Every row gives one point. The points of each table are mixes of a few directions, plus a little noise. How many directions does each table use, and how many do they share? Where both have some left over, give the other angles between the two spaces (their principal angles), to ten degrees, smallest first.

First:
[[ 19  21   7]
 [-17 -19  -2]
 [-30 -33  13]
 [ 14  16   4]
 [ 18  15 -60]
 [ -3   1  39]]
Second (4 x 3):
[[-11 -11  20]
 [-23 -22  42]
 [ 17  16 -31]
 [ 17  16 -31]]
Directions: first 2, second 1, shared 1

First, 9 rows:
[[  7  -9 -23  21  47 -27]
 [ 46  15  30 -19  -6   3]
 [ -1  23 -11  -2 -14  14]
 [-13  -3 -10 -22 -35  20]
 [-21 -28  29   5  -2  -5]
 [  0   7 -55 -17 -10  10]
 [ 18  12   5  -5   0   2]
 [-28 -12  20  24  10  -8]
 [ -7  -6  15  15  12  -9]]
Second:
[[  5   7 -27  37 -17   3]
 [  2   9   5  14 -15   7]
 [  1  15  34   5 -22  13]
 [  0  12  39  -6 -16  11]
 [ -2 -27 -60  -6  37 -22]
 [ -3  -4  17 -21   9  -1]
 [ -3 -14  -9 -22  24 -11]]
Directions: first 4, second 2, shared 1; angles 50

First, 9 rows:
[[ 23 -60 -23  15 -33  54 -29 -37  17]
 [ -4  10   4  -3   6  -9   5   6  -3]
 [ -3   8   3  -2   4  -8   4   5  -3]
 [  3  -8  -3   1  -4   6  -3  -5   2]
 [ -4  10   4  -3   5  -8   5   6  -3]
 [ -5  15   5  -4   8 -13   7   9  -4]
 [ -8  21   8  -5  12 -19  10  13  -6]
 [  6 -16  -6   4  -8  14  -7 -10   5]
 [ -7  19   7  -4  10 -16   9  12  -5]]
Second (8 x 9):
[[ -5  14   5  -3   7 -12   7   8  -4]
 [  8 -21  -8   5 -11  19 -10 -13   6]
 [ -6  16   6  -4   9 -14   8  10  -5]
 [  0   1   0   0   0  -1   0   1   0]
 [ -9  23   9  -5  13 -21  11  14  -7]
 [  7 -17  -6   4  -9  15  -8 -10   5]
 [-11  29  11  -7  16 -26  14  18  -8]
 [ 17 -46 -17  11 -25  41 -22 -28  13]]
Directions: first 1, second 1, shared 1

First:
[[ 14   5 -22   6 -24 -41  -9  14  -3  -5  16]
 [  0   3  49   9 -10  23   6  -6  -5 -13  -1]
 [-41 -14  24 -18  57  11  15  -8   7  29  15]
 [ 44   1 -49   0 -28 -23 -10  19 -16 -21 -30]
 [ 37  16   7  -8 -33   4  46 -34  19 -41 -26]
 [  5   8 -37  10 -16   8 -25   5   0   5  -7]
 [-60  -1  37  -6  45  29  13 -27  26  35  33]
 [  1 -13 -10   8   6 -11 -36  37 -29  10   0]]
Second, 10 rows:
[[  1 -27 -33  -3  40  27 -53  50 -45  23 -42]
 [ -1  19  23   0 -28 -18  38 -35  31 -17  29]
 [  0 -16 -19  -1  22  15 -31  29 -25  12 -24]
 [ -3  23  27   1 -32 -24  44 -42  37 -18  36]
 [  1   2   4   0  -5  -2   6  -5   6  -2   4]
 [  1 -18 -22  -2  27  18 -37  34 -31  15 -29]
 [  2 -22 -26  -1  32  22 -44  40 -37  19 -34]
 [  0   3   4   0  -5  -3   6  -6   5  -2   5]
 [ -2  19  22   2 -27 -20  38 -35  30 -16  28]
 [ -3  16  21   0 -25 -16  33 -32  28 -14  25]]
Directions: first 5, second 1, shared 1
